Each row of a before or after table is a point. One or more steps were done to the points. Then noise was added and the rows were shuffled. The steps act on columns, c1 being the first. Write out the steps. A step turns or swaps two columns, mirrors them in a line or flattens them onto one, adds a multiple of one to another, or multiplies or shifts one. Angles are multiples of 10 degrees, from the lower column toward the higher: turns from -170 to 170, lines from 10 to 170 but not 90. Use the fewest steps. Two steps may share a column if one is a turn and the other turns, adds or multiplies; they go together, in the order done. Otherwise the lowest column goes first.
In the rows, 100 means zero.

Before (14 x 3):
128, 75, 84
54, 122, 137
107, 68, 143
86, 48, 162
77, 99, 126
101, 104, 101
89, 43, 112
116, 85, 126
60, 87, 171
124, 58, 112
88, 157, 113
56, 55, 93
126, 105, 118
57, 107, 102
After:
128, 76, 74
55, 106, 116
76, 101, 133
63, 86, 181
100, 106, 101
85, 46, 168
105, 69, 141
89, 157, 117
58, 124, 149
54, 55, 108
125, 105, 109
88, 41, 113
115, 84, 120
122, 57, 103
Steps: add -0.3 times c1 to c3

Before (9 x 4):
106, 98, 79, 69
123, 106, 105, 86
100, 97, 66, 87
5, 91, 76, 139
61, 116, 62, 69
101, 98, 127, 81
114, 138, 120, 133
108, 107, 118, 100
107, 97, 77, 108
After, 9 rows:
60, 116, 62, 38
102, 99, 127, 63
6, 92, 76, 178
106, 98, 79, 39
109, 107, 119, 100
107, 97, 78, 116
100, 98, 66, 74
123, 106, 105, 72
114, 138, 120, 166
Steps: multiply c4 by 2

Before, 10 rows:
46, 93, 119, 111, 118, 119
93, 97, 75, 120, 89, 106
130, 94, 106, 82, 94, 148
108, 66, 142, 124, 95, 122
173, 112, 119, 82, 83, 89
82, 85, 107, 79, 88, 83
88, 104, 115, 80, 82, 118
109, 115, 94, 86, 84, 132
102, 118, 87, 65, 107, 63
128, 108, 138, 111, 85, 120
After, 10 rows:
85, 83, 113, 99, 83, 117
138, 71, 106, 131, 94, 147
30, 72, 118, 130, 118, 119
77, 65, 106, 62, 87, 83
194, 94, 119, 72, 81, 89
111, 46, 142, 145, 95, 123
91, 77, 76, 126, 88, 107
101, 99, 89, 27, 107, 63
112, 95, 94, 120, 84, 132
136, 86, 140, 131, 85, 120
Steps: multiply c1 by 1.3; shift c2 by -20; add 1 times c6 to c4

Before, 14 rows:
109, 131, 78, 170, 115, 102, 129, 114, 114
117, 101, 91, 94, 107, 118, 130, 117, 104
117, 108, 87, 88, 101, 89, 80, 117, 102
99, 97, 98, 86, 75, 111, 120, 83, 97
101, 95, 87, 108, 155, 98, 130, 109, 115
72, 97, 93, 85, 75, 112, 131, 122, 106
109, 98, 143, 93, 92, 96, 71, 101, 123
105, 128, 95, 109, 73, 95, 133, 115, 102
106, 120, 82, 83, 79, 92, 122, 102, 169
88, 109, 119, 85, 77, 128, 121, 115, 113
118, 119, 84, 91, 76, 97, 121, 101, 112
98, 106, 81, 83, 87, 86, 126, 118, 97
109, 94, 78, 116, 74, 92, 107, 99, 195
120, 101, 119, 108, 81, 100, 122, 112, 101
After, 14 rows:
94, 95, 112, 152, 92, 96, 72, 60, 125
93, 92, 94, 173, 75, 91, 107, 122, 196
105, 80, 114, 147, 101, 90, 81, 117, 105
111, 102, 112, 142, 88, 82, 128, 121, 95
120, 90, 94, 139, 79, 93, 120, 115, 163
100, 127, 118, 144, 76, 109, 133, 116, 105
97, 79, 120, 167, 85, 102, 123, 86, 99
114, 76, 97, 153, 77, 96, 120, 116, 111
128, 92, 112, 168, 75, 94, 131, 111, 100
94, 100, 103, 167, 159, 98, 127, 118, 114
95, 80, 109, 155, 107, 117, 127, 117, 104
130, 85, 105, 233, 115, 103, 128, 127, 115
109, 108, 123, 145, 75, 126, 120, 88, 114
98, 105, 83, 148, 74, 112, 124, 94, 97
Steps: turn c1 and c2 by -100 degrees; turn c3 and c8 by -70 degrees; shift c4 by 60

Before (8 x 11):
95, 111, 107, 88, 104, 86, 100, 116, 99, 100, 92
104, 116, 113, 110, 94, 93, 90, 110, 100, 102, 120
103, 108, 110, 109, 98, 87, 113, 96, 99, 96, 100
94, 89, 68, 92, 102, 87, 116, 89, 99, 86, 113
91, 100, 88, 103, 105, 90, 95, 89, 103, 102, 93
117, 94, 98, 107, 104, 119, 95, 99, 106, 101, 93
94, 90, 112, 93, 104, 94, 94, 98, 90, 96, 108
94, 87, 111, 86, 82, 96, 115, 96, 95, 95, 96
After (8 x 11):
99, 94, 130, 109, 88, 105, 105, 96, 103, 86, 100
99, 89, 121, 88, 102, 103, 103, 116, 95, 87, 92
106, 111, 94, 108, 106, 89, 101, 99, 117, 113, 93
102, 95, 64, 103, 107, 107, 102, 89, 91, 96, 93
99, 88, 139, 110, 106, 95, 90, 110, 104, 88, 120
90, 106, 136, 93, 107, 111, 101, 98, 93, 100, 108
95, 108, 133, 86, 78, 111, 92, 96, 94, 102, 96
99, 111, 4, 92, 87, 117, 110, 89, 94, 92, 113
Steps: swap c1 and c9; turn c2 and c6 by -140 degrees; turn c2 and c10 by 50 degrees; multiply c3 by 3; turn c5 and c7 by 60 degrees

Before, 8 rows:
69, 82, 111, 113, 147, 99, 103, 124, 146, 100, 54, 88, 100, 85
124, 137, 66, 43, 130, 139, 110, 106, 42, 110, 96, 91, 98, 103
93, 145, 87, 89, 105, 104, 99, 67, 59, 113, 137, 114, 131, 122
115, 96, 43, 90, 160, 121, 108, 95, 71, 118, 118, 68, 112, 124
102, 75, 134, 77, 96, 148, 100, 62, 73, 115, 105, 142, 159, 112
55, 43, 81, 180, 93, 93, 41, 82, 108, 49, 92, 133, 106, 34
115, 89, 124, 77, 104, 123, 122, 51, 99, 62, 79, 151, 136, 141
42, 20, 135, 159, 100, 86, 71, 96, 116, 48, 112, 112, 68, 68
After (8 x 14):
97, 130, 134, 87, 99, 141, 161, 55, 117, 115, 107, 151, 97, 109
51, 128, 83, 194, 101, 115, 99, 97, 119, 49, 87, 119, 36, 39
129, 84, 69, 37, 130, 113, 98, 56, 63, 111, 108, 112, 113, 102
113, 114, 126, 83, 113, 134, 135, 74, 138, 61, 83, 140, 121, 139
43, 152, 134, 178, 99, 101, 67, 114, 113, 50, 115, 99, 71, 69
89, 65, 87, 74, 88, 111, 132, 46, 109, 116, 135, 109, 100, 118
113, 106, 45, 92, 151, 91, 114, 71, 86, 118, 140, 92, 110, 130
67, 111, 108, 112, 160, 93, 97, 154, 105, 104, 73, 93, 102, 85
Steps: mirror c2 and c4 in the line at 100 degrees; turn c5 and c11 by 20 degrees; flatten c6 and c12 onto the line at 50 degrees; swap c7 and c13; turn c8 and c9 by -60 degrees

Before, 12 rows:
62, 87, 100, 108, 90, 74, 82, 103, 106, 90, 105, 98, 90, 110, 116, 113, 104, 105
76, 114, 93, 90, 82, 93, 103, 66, 77, 84, 99, 97, 90, 113, 120, 108, 100, 127
113, 102, 100, 131, 69, 89, 78, 57, 85, 103, 100, 103, 100, 92, 77, 114, 99, 122
110, 118, 101, 101, 113, 89, 106, 88, 105, 94, 105, 96, 104, 112, 93, 99, 103, 154
108, 95, 65, 86, 97, 83, 119, 102, 92, 90, 106, 60, 98, 78, 106, 89, 108, 86
108, 97, 78, 93, 70, 89, 84, 100, 104, 135, 108, 95, 104, 93, 51, 117, 98, 90
94, 115, 97, 89, 180, 73, 92, 107, 114, 103, 84, 101, 102, 104, 106, 98, 98, 90
97, 97, 75, 83, 90, 96, 73, 107, 112, 82, 104, 103, 99, 103, 110, 105, 97, 96
112, 94, 5, 89, 82, 68, 87, 111, 114, 120, 33, 106, 110, 85, 115, 115, 100, 87
96, 110, 101, 103, 93, 74, 88, 97, 102, 101, 98, 89, 129, 113, 100, 112, 103, 94
86, 95, 98, 93, 83, 78, 92, 94, 116, 91, 99, 100, 95, 113, 64, 88, 101, 82
110, 88, 81, 89, 86, 81, 83, 107, 98, 112, 101, 82, 83, 115, 110, 92, 101, 82
After:
110, 100, 99, 66, 72, 105, 77, 57, 111, 101, 108, 104, 107, 99, 73, 100, 87, 122
114, 94, 2, 107, 83, 49, 90, 110, 92, 119, 154, 103, 88, 87, 118, 80, 125, 88
83, 98, 97, 107, 86, 105, 93, 93, 81, 93, 125, 100, 98, 108, 62, 109, 105, 83
107, 88, 80, 111, 84, 108, 82, 108, 92, 110, 116, 79, 117, 116, 112, 104, 76, 82
64, 82, 102, 90, 94, 112, 81, 103, 87, 88, 121, 98, 104, 109, 119, 90, 91, 106
96, 110, 101, 92, 90, 107, 86, 99, 113, 102, 124, 86, 73, 118, 101, 88, 142, 94
90, 116, 99, 111, 179, 95, 90, 103, 92, 101, 127, 97, 91, 103, 106, 99, 110, 91
110, 95, 78, 98, 72, 111, 78, 101, 98, 132, 105, 96, 97, 92, 54, 83, 105, 90
106, 94, 66, 118, 85, 110, 117, 101, 106, 90, 116, 61, 104, 80, 104, 106, 102, 88
111, 115, 100, 102, 115, 111, 107, 85, 100, 94, 107, 95, 97, 112, 94, 101, 114, 153
76, 115, 91, 105, 78, 103, 100, 65, 114, 83, 102, 101, 119, 115, 118, 91, 70, 124
96, 96, 74, 111, 89, 106, 74, 106, 89, 81, 104, 99, 91, 101, 109, 89, 106, 96
Steps: turn c4 and c16 by 160 degrees; add 0.3 times c12 to c5; turn c6 and c11 by -110 degrees; turn c9 and c13 by -150 degrees; add -1.5 times c13 to c17

Before (14 x 20):
116, 88, 64, 57, 68, 113, 95, 138, 56, 104, 38, 139, 74, 134, 128, 128, 93, 64, 120, 90
71, 68, 86, 155, 138, 126, 96, 49, 116, 130, 63, 72, 62, 66, 36, 45, 88, 112, 131, 93
96, 80, 89, 94, 140, 116, 91, 136, 67, 161, 37, 81, 134, 92, 125, 131, 90, 97, 68, 46
121, 120, 70, 54, 117, 76, 63, 86, 71, 159, 119, 47, 118, 57, 128, 72, 156, 101, 97, 117
139, 35, 169, 62, 134, 90, 111, 124, 150, 58, 81, 66, 76, 134, 117, 110, 61, 38, 60, 122
46, 79, 108, 71, 146, 94, 64, 36, 98, 151, 136, 100, 71, 62, 78, 134, 97, 113, 81, 143
63, 97, 121, 69, 112, 65, 115, 35, 91, 148, 107, 131, 102, 134, 69, 46, 97, 104, 94, 58
88, 107, 125, 123, 138, 79, 147, 139, 141, 64, 88, 47, 147, 117, 122, 43, 115, 43, 90, 134
88, 28, 154, 105, 149, 101, 67, 47, 94, 85, 123, 107, 70, 152, 106, 94, 101, 112, 50, 105
71, 98, 76, 137, 110, 37, 131, 94, 83, 108, 123, 107, 56, 82, 27, 98, 72, 48, 75, 125
105, 107, 158, 78, 56, 41, 96, 108, 121, 64, 120, 99, 139, 101, 125, 63, 87, 23, 85, 83
96, 117, 117, 92, 93, 59, 158, 125, 80, 86, 98, 111, 91, 131, 99, 106, 99, 111, 154, 57
40, 42, 111, 66, 84, 97, 162, 94, 145, 105, 140, 78, 51, 119, 63, 69, 160, 111, 116, 46
125, 87, 81, 62, 101, 80, 86, 82, 127, 84, 78, 138, 67, 116, 110, 136, 128, 85, 88, 91
After, 14 rows:
67, 98, 113, 103, 111, 29, 129, 128, 84, 105, 94, 106, 54, 84, 30, 132, 85, 54, 91, 84
45, 81, 114, 72, 144, 89, 65, 150, 98, 156, 136, 103, 72, 67, 79, 98, 127, 112, 98, 35
64, 98, 97, 84, 113, 64, 118, 52, 91, 148, 123, 129, 103, 131, 67, 73, 52, 100, 110, 36
118, 118, 30, 70, 115, 80, 66, 105, 72, 160, 132, 49, 119, 50, 129, 97, 91, 100, 122, 81
103, 111, 129, 77, 53, 40, 91, 89, 121, 66, 127, 97, 137, 99, 123, 53, 61, 19, 107, 109
118, 92, 94, 111, 68, 118, 99, 85, 57, 106, 85, 139, 80, 136, 126, 140, 120, 68, 140, 139
70, 67, 91, 143, 133, 122, 96, 98, 104, 134, 51, 69, 61, 65, 38, 112, 48, 111, 155, 51
87, 24, 122, 91, 146, 102, 62, 109, 92, 85, 104, 110, 69, 155, 107, 52, 92, 114, 69, 41
45, 42, 46, 68, 81, 98, 161, 41, 147, 105, 138, 81, 50, 116, 57, 52, 89, 112, 133, 89
130, 84, 76, 93, 101, 82, 83, 93, 127, 86, 103, 138, 60, 116, 105, 107, 141, 81, 106, 82
91, 113, 82, 112, 139, 75, 142, 136, 142, 66, 83, 49, 146, 114, 127, 65, 56, 48, 112, 141
94, 83, 113, 129, 137, 111, 93, 55, 70, 163, 70, 80, 134, 91, 124, 117, 127, 98, 87, 137
101, 116, 107, 94, 94, 58, 156, 55, 80, 83, 100, 107, 87, 128, 104, 84, 103, 115, 179, 121
141, 30, 171, 95, 135, 90, 112, 123, 150, 57, 104, 67, 79, 140, 118, 59, 96, 41, 76, 125
Steps: turn c16 and c17 by 70 degrees; turn c3 and c16 by -60 degrees; flatten c4 and c11 onto the line at 130 degrees; swap c8 and c20; shift c19 by 20

Before (10 x 32):
83, 106, 109, 115, 96, 97, 92, 107, 128, 100, 86, 110, 98, 107, 117, 105, 92, 114, 106, 94, 106, 106, 103, 101, 102, 79, 94, 112, 113, 109, 111, 115
98, 101, 85, 115, 119, 90, 103, 84, 70, 110, 96, 93, 99, 107, 91, 102, 109, 95, 98, 99, 112, 113, 93, 105, 98, 102, 103, 121, 106, 94, 116, 115
98, 115, 106, 121, 84, 88, 100, 73, 106, 112, 109, 105, 116, 108, 115, 94, 111, 95, 95, 96, 111, 86, 122, 103, 43, 118, 109, 114, 72, 105, 102, 89
62, 116, 84, 102, 94, 100, 95, 93, 121, 106, 111, 110, 123, 109, 116, 108, 92, 111, 99, 129, 116, 111, 101, 91, 104, 86, 112, 123, 107, 107, 109, 106
101, 83, 95, 102, 105, 122, 83, 67, 101, 102, 102, 92, 107, 104, 109, 115, 96, 113, 105, 108, 118, 113, 110, 85, 101, 105, 116, 114, 102, 91, 108, 68
100, 83, 133, 117, 108, 84, 93, 102, 119, 111, 103, 74, 55, 103, 109, 87, 96, 105, 94, 111, 118, 105, 99, 107, 106, 60, 114, 101, 92, 79, 104, 81
98, 96, 91, 104, 104, 74, 82, 107, 126, 114, 103, 97, 81, 110, 113, 53, 91, 116, 99, 106, 107, 43, 97, 102, 100, 116, 5, 109, 112, 63, 101, 84
99, 106, 85, 114, 115, 82, 86, 102, 133, 101, 111, 112, 116, 97, 105, 112, 90, 85, 102, 95, 118, 106, 108, 100, 90, 104, 115, 94, 86, 102, 101, 108
99, 100, 113, 69, 98, 70, 99, 96, 46, 112, 81, 111, 121, 50, 124, 112, 111, 111, 97, 103, 106, 109, 93, 106, 85, 113, 118, 124, 113, 95, 105, 116
61, 111, 100, 120, 76, 111, 95, 101, 64, 109, 101, 80, 120, 95, 113, 107, 127, 109, 117, 96, 70, 114, 94, 90, 99, 75, 109, 90, 113, 111, 106, 103
After (10 x 32):
116, 111, 100, 120, 76, 112, 96, 101, 64, 110, 103, 80, 63, 95, 113, 107, 127, 110, 117, 96, 70, 118, 94, 90, 99, 75, 109, 89, 94, 110, 106, 102
94, 100, 113, 69, 98, 70, 99, 96, 46, 112, 52, 111, 81, 50, 125, 112, 111, 111, 97, 104, 106, 112, 92, 106, 85, 113, 118, 123, 109, 107, 106, 116
117, 116, 85, 102, 94, 101, 95, 93, 121, 106, 127, 110, 61, 109, 115, 107, 92, 111, 99, 129, 116, 114, 101, 90, 104, 87, 112, 123, 95, 105, 109, 106
99, 115, 106, 121, 84, 88, 100, 74, 106, 112, 122, 105, 85, 108, 115, 93, 111, 95, 95, 96, 111, 79, 123, 103, 43, 118, 110, 114, 86, 82, 102, 89
111, 84, 133, 117, 108, 84, 93, 103, 119, 111, 107, 74, 139, 103, 109, 87, 97, 105, 94, 111, 118, 100, 99, 107, 106, 61, 115, 102, 117, 85, 104, 81
94, 105, 85, 114, 115, 82, 86, 102, 133, 101, 127, 112, 86, 97, 105, 112, 90, 85, 102, 95, 118, 101, 109, 100, 89, 104, 115, 93, 93, 87, 101, 108
103, 101, 85, 115, 119, 89, 103, 85, 70, 110, 90, 94, 100, 107, 91, 102, 108, 95, 98, 99, 112, 114, 93, 105, 98, 102, 103, 121, 108, 99, 116, 115
110, 106, 109, 115, 96, 97, 92, 107, 128, 100, 65, 111, 94, 107, 117, 105, 93, 114, 106, 94, 106, 111, 103, 101, 102, 79, 95, 112, 96, 112, 111, 116
97, 83, 95, 102, 105, 121, 83, 67, 101, 102, 105, 92, 94, 104, 109, 115, 96, 113, 105, 108, 118, 112, 110, 84, 101, 105, 116, 114, 109, 95, 108, 68
116, 96, 91, 104, 104, 74, 82, 107, 125, 114, 107, 97, 115, 110, 113, 53, 91, 116, 99, 106, 107, 46, 96, 102, 100, 116, 5, 109, 139, 118, 101, 84
Steps: turn c1 and c13 by 150 degrees; add 0.3 times c26 to c1; multiply c11 by 2.5; turn c29 and c30 by 70 degrees; turn c22 and c30 by -20 degrees

Before (9 x 48):
113, 97, 95, 104, 141, 98, 76, 110, 94, 91, 62, 95, 127, 74, 110, 82, 101, 108, 94, 77, 85, 105, 195, 74, 95, 66, 80, 124, 120, 100, 114, 109, 89, 117, 104, 81, 65, 91, 84, 95, 105, 105, 90, 116, 109, 105, 91, 96
80, 103, 95, 104, 95, 102, 73, 109, 90, 68, 81, 104, 79, 106, 110, 114, 130, 108, 120, 75, 132, 83, 75, 101, 99, 107, 100, 102, 68, 100, 114, 142, 114, 95, 106, 70, 114, 107, 101, 168, 89, 107, 91, 93, 88, 120, 96, 86
110, 99, 106, 106, 80, 19, 86, 87, 114, 110, 97, 114, 82, 70, 101, 66, 123, 96, 81, 71, 81, 104, 100, 100, 83, 119, 120, 86, 64, 82, 88, 84, 92, 102, 97, 87, 115, 99, 106, 72, 90, 105, 95, 101, 97, 92, 106, 109
94, 106, 74, 72, 97, 110, 98, 99, 93, 114, 97, 95, 91, 87, 92, 108, 115, 98, 74, 74, 76, 110, 80, 67, 81, 104, 91, 125, 78, 103, 113, 81, 116, 85, 101, 93, 114, 54, 87, 107, 105, 105, 80, 97, 109, 92, 93, 139
83, 23, 100, 106, 82, 50, 87, 100, 120, 53, 68, 101, 99, 69, 105, 115, 110, 105, 121, 133, 127, 115, 74, 129, 81, 39, 81, 126, 75, 98, 46, 85, 111, 112, 119, 93, 50, 111, 110, 110, 146, 110, 84, 113, 99, 89, 80, 106
120, 31, 110, 107, 77, 115, 87, 105, 125, 104, 95, 111, 80, 114, 111, 110, 126, 75, 185, 82, 79, 109, 81, 66, 120, 76, 112, 101, 72, 103, 113, 116, 116, 108, 101, 96, 108, 94, 82, 82, 99, 87, 108, 97, 95, 98, 49, 100
85, 103, 105, 68, 107, 119, 81, 104, 131, 97, 97, 127, 77, 71, 112, 70, 129, 93, 70, 102, 74, 115, 71, 89, 80, 121, 115, 123, 83, 84, 115, 85, 118, 90, 107, 84, 116, 112, 83, 80, 92, 108, 122, 93, 102, 111, 103, 116
114, 107, 111, 96, 81, 103, 98, 101, 106, 118, 76, 88, 86, 109, 114, 106, 122, 102, 91, 105, 87, 104, 91, 154, 79, 131, 123, 77, 97, 106, 103, 81, 113, 111, 98, 96, 112, 106, 126, 71, 114, 95, 78, 108, 94, 120, 105, 81
120, 110, 96, 98, 86, 73, 110, 103, 109, 110, 86, 93, 119, 87, 78, 91, 100, 110, 71, 70, 105, 36, 69, 69, 120, 116, 118, 131, 116, 102, 94, 82, 113, 121, 118, 95, 99, 98, 114, 82, 112, 29, 88, 97, 107, 124, 101, 129
After, 9 rows:
123, 112, 74, 100, 112, 75, 113, 103, 107, 111, 88, 94, 113, 88, 76, 87, 114, 110, 99, 66, 105, 124, 70, 69, 105, 124, 117, 135, 117, 101, 93, 81, 111, 161, 119, 95, 98, 96, 117, 84, 108, 29, 91, 97, 109, 121, 104, 126
116, 97, 92, 102, 104, 101, 81, 117, 98, 94, 61, 100, 128, 72, 104, 81, 97, 108, 75, 75, 90, 122, 195, 72, 97, 68, 79, 122, 119, 98, 115, 137, 88, 94, 107, 79, 62, 94, 85, 96, 104, 106, 87, 118, 111, 103, 93, 101
79, 98, 107, 103, 65, 106, 72, 109, 90, 67, 78, 102, 78, 108, 109, 116, 119, 110, 118, 70, 128, 94, 70, 103, 86, 95, 97, 100, 69, 100, 114, 111, 109, 119, 104, 71, 116, 103, 101, 165, 88, 109, 93, 91, 89, 120, 93, 88
98, 112, 64, 73, 122, 109, 102, 99, 95, 117, 97, 95, 91, 92, 90, 109, 96, 95, 105, 73, 76, 84, 84, 64, 94, 101, 95, 130, 75, 110, 116, 94, 118, 88, 103, 95, 113, 55, 88, 106, 105, 109, 80, 98, 109, 94, 97, 137
115, 99, 85, 106, 109, 18, 82, 85, 113, 106, 94, 116, 86, 72, 103, 65, 99, 94, 97, 71, 82, 104, 101, 98, 88, 124, 116, 82, 64, 81, 89, 71, 85, 101, 92, 87, 112, 103, 100, 72, 89, 106, 93, 100, 98, 92, 109, 112
113, 107, 99, 97, 115, 98, 98, 97, 105, 124, 71, 86, 88, 107, 109, 108, 98, 105, 106, 106, 84, 112, 91, 154, 89, 133, 123, 76, 96, 110, 99, 76, 117, 96, 100, 98, 109, 106, 123, 69, 120, 97, 80, 108, 95, 122, 102, 85
81, 26, 106, 104, 102, 57, 86, 100, 121, 54, 69, 100, 94, 62, 106, 114, 88, 106, 73, 136, 126, 119, 72, 133, 94, 42, 81, 126, 77, 96, 41, 75, 108, 86, 118, 94, 53, 112, 107, 107, 144, 112, 83, 113, 98, 87, 79, 109
127, 35, 172, 105, 75, 117, 89, 102, 127, 107, 98, 114, 81, 111, 112, 108, 132, 73, 122, 85, 83, 107, 84, 64, 99, 48, 117, 97, 72, 106, 112, 85, 118, 88, 102, 94, 104, 94, 79, 85, 98, 93, 108, 95, 95, 99, 50, 101
83, 104, 79, 69, 115, 116, 82, 100, 130, 94, 93, 125, 79, 67, 106, 67, 101, 93, 100, 99, 74, 87, 69, 86, 85, 128, 118, 122, 84, 89, 113, 104, 120, 81, 106, 84, 117, 115, 84, 78, 93, 108, 120, 99, 102, 115, 102, 113
Steps: turn c3 and c19 by -50 degrees; turn c19 and c26 by -40 degrees; turn c5 and c32 by 70 degrees; turn c17 and c25 by -50 degrees; multiply c25 by 0.4; turn c22 and c34 by -90 degrees
